Each point is reached from the start by the listed moves, each made once or not at all, plus a little noise. Say if it took an odd or an even number of moves. Then give how often each move was made.
In the rows, zero is written as 128.

Moves:
(1): [131 181]
(2): [ 54 167]
Start: [115 144]
Points:
[112 199] => odd (1, 0)
[116 144] => even (0, 0)

Moves:
(1): [165 120 123 128  95 119]
(2): [114 199 118 106 104 137]
(3): [ 89 126 166 109  98 147]
(4): [117 130 126 156  80  99]
(5): [167 136 177 154 144 119]
(6): [140 130 110 164 102 174]
Start: [130 124 146 109 128 133]
Points:
[208 131 171 197  39 135] => even (1, 0, 0, 1, 1, 1)
[206 123 192 142 112 116] => even (1, 0, 0, 0, 1, 0)
[172 202 170 144  97 180] => odd (0, 1, 0, 0, 1, 1)
[142 194 130 118  25 108] => odd (1, 1, 0, 1, 0, 0)
[169 123 209 183  11 149] => odd (1, 0, 1, 1, 1, 1)

Moves:
(1): [146 137 140 111  90 143 117 129 138 128]
(2): [111 177 126  95 119 139 151 117 128  93]
(3): [107 135 167 146 143 141 120 125 131 143]
(4): [123 125 129 163 100 119 138 154 135 106]
(5): [164 161 147 164 160  98 111 122 136 145]
(6): [127 121 108 148 119 152 129  99 141 130]
(7): [161 139 162  91 128 134 188 147 119 139]
(8): [137 142 115 131 126 158 115 150 103 117]
(9): [113 124  94 148 145 146 109 130 177 123]
Start: [136 123 123 150 133 145 152 130 132 149]
Points:
[161 196  99 100  96 249 192 136 171 111] => even (1, 1, 0, 0, 0, 1, 1, 1, 1)
[186 213 133 172  94 189 203 135 207 114] => odd (1, 1, 0, 1, 1, 1, 1, 0, 1)
[155 182 154  78 124 163 230 138 123 124] => even (0, 1, 0, 0, 0, 0, 1, 0, 0)

Moves:
(1): [143 163 134  98 146 146 117 126 105 148 123 129 142 101 133]
(2): [117 149 123 140 131 124 128 145 141 118 130 132 103 132 142]
(3): [134 119 158 120 116 132 167 166 106 121 104 142 111 122 110]
(4): [144 110 145 174 149 119  77 117 115 137 136 133 105 100 117]
(5): [113 121 121 120 158 120 126 144 138 137 145 132 145 128 125]
(6): [125 139 134 130 127 151 125 120 128 115 140 146 140 122 139]
(7): [131 129 125 160 131 125 169 105 112 149 125 127 156 108 144]
(8): [128 128  87 137 111 164 134 155 129 111 136 104 119 101 110]
(9): [161 135 122 136 130 101 149 123 162 125 123 156 135  98 101]
(10): [130 122 129 137 126 142 117 138 150 161 113 128 136 142 125]
(11): [155 132 135 134 135 133 142 141 125 134 158 141 131 136 132]
(12): [130 109 112 137  89 122 162 107 107 146 144 156 101 112 145]
(13): [119 133 118 148 106 105 102 128  83 118 118 128 165 148  98]
(14): [170 110  86 118 151 133 115 130 126 109 104 151 124 161 115]
Start: [112 155 129 131 100 120 116 107 134 134  90 130 125 124 146]
Points:
[171 160  59 154  77 186 201 153  86 174  43 176  93  78 143] => even (1, 1, 1, 0, 0, 0, 1, 1, 0, 1, 0, 1, 0, 1)
[175 114  43 204 127 153  93 158 141 162 131 183  64 110 131] => even (0, 1, 0, 1, 1, 0, 0, 1, 0, 1, 1, 1, 0, 1)
[183 129  85 147  87 161 137 102 129 159 110 212 116 157 159] => odd (0, 0, 0, 0, 0, 1, 0, 0, 0, 1, 1, 1, 0, 1)
[185 133  72 249  67 148 157 139  24 111 104 208 100  85 116] => even (0, 1, 1, 1, 0, 1, 1, 1, 0, 0, 1, 1, 1, 1)
[139 121  99 166 120 108 146 150  81 161  29 171 193 163  92] => even (0, 0, 1, 0, 1, 0, 1, 0, 0, 1, 0, 0, 1, 1)
[165 135  99 220 149 122  82 103 137 168  58 162 108 126 148] => odd (0, 1, 0, 1, 0, 0, 1, 0, 0, 1, 0, 0, 0, 1)
